Each wall is flat, endless, passes through zero and stands at right angles to its row. A trip goes straight from one point to another. List the walls that it crosses, first one first.

Walls:
(1): 20 -7
(2): -66  42
(3): -24  52
(4):  32 -11
(5): -29  30
(6):  34 -13
Trips:
-62  16 to  9 44 -> none
110   9 to 59 -3 -> none
55 21 to 59 -1 -> none
33  4 to  -9 -49 -> none
18 24 to 59  2 -> 5, 3
 10 -61 to  13 -43 -> none
-55 -79 to -62   5 -> 5, 3

Walls:
(1):   5 -25  19 -26 -27  26 -59 -12
(2): -50 -20 -57  -9 -18 -34  58 -45
(3):  50 -85  -2   6   6 -13 -24  46
(4):  28 -39 -49  17 -15   1  24 -75
(5):  30 -19 -29  23   7  44 -21 -14
(6):   6  14  57   0 -48  30  48   3
Trips:
-25  69  -4 -16 -24  61 -27 -61 to -4 82 48 48  8 -6  5 47 -> 4, 5, 1
-55  14 -34 -11  11 -54 -48  55 to -24   4  -3  15 -39   8  42   4 -> 3, 6, 4
 71   6  48 -31   1 -88 -28  18 to   5 -30 -22  44 -37   7  75 -34 -> 6, 1, 4, 2, 5, 3
 80 -72  -4  61  33 -35  39   9 to  -5  62 -53 -33 -74 -23  25 -12 -> 2, 6, 5, 3
-21 -36  37  69  -9 -69  16 -36 to -43 106  35 -29  57 -28  -7  61 -> 3, 4, 2, 6

Walls:
(1): -35  57 -34 -11 -81  11   8 -26 -45  33  15 -38 -49 -32
(2):  32  47  54   9  22 -24   7  62 -48 -40 -22 -27 -59 -25
(3):  -1  26  -7  -7 -53 -88  -1   8   0   0 -13 -47 -55  28
(4):   70   38  -52   21  -29   -8  -32   28 -114   70   33   52   11  -87
(5): -63 -11 -83  50 -54 -30 -47 100  65  42  57  36  57 -26
(6):  63 -23  -8 -70  -6 -75   1 -40  28  32  42 -31  56   2
(7):  -21  -52   69  -37   46   44   79   14 -102   26  -44  -66   36   24
(8): -95   1 -17  66 -10 -71 -24  -3 -76  54 -85 -21 -17   8
(9):  23  78 -16 -16  14 -56  29 -55 -17  10  25   1  30   9
Trips:
-62 -18 -13  17 -68  15  26  32 -54 -45 -25   9  60 -43 to -13 -29   8  67  26  51 -57 -61 -18  -4 -61  19  34   7 -> 1, 5, 4
 97  -6  53 -62  32  62  -1 -23 -41   4  52 -25 -60  71 to  45 -28 -59 -14 -17 -31  39 -47 -75  39  62  17  49 -40 -> 4, 1, 2, 5
 -8  13 -14 -19  67  48 -14 -56  -9  99 -54 -34 -45  21 to -19  -3  -4 -62  -6  18 -39  38  34 -27  13  19 -29 -85 -> 9, 4, 8, 7, 2, 5
-56 -32  58   2 -37  -3  36 -25 -10 -43   9  31 -40  32 to -31  -5  -1 -34  -9 -27 -36  -8 -75  13  10  29 -29  61 -> 9, 4
-36  35 -43  26 -12  36 -32  38  14 -15 -70 -26 -69 -26 to  -40  103 -101  -43  -19    4  -29   24   29   65 -105  -31  -16  -69 -> 4, 9
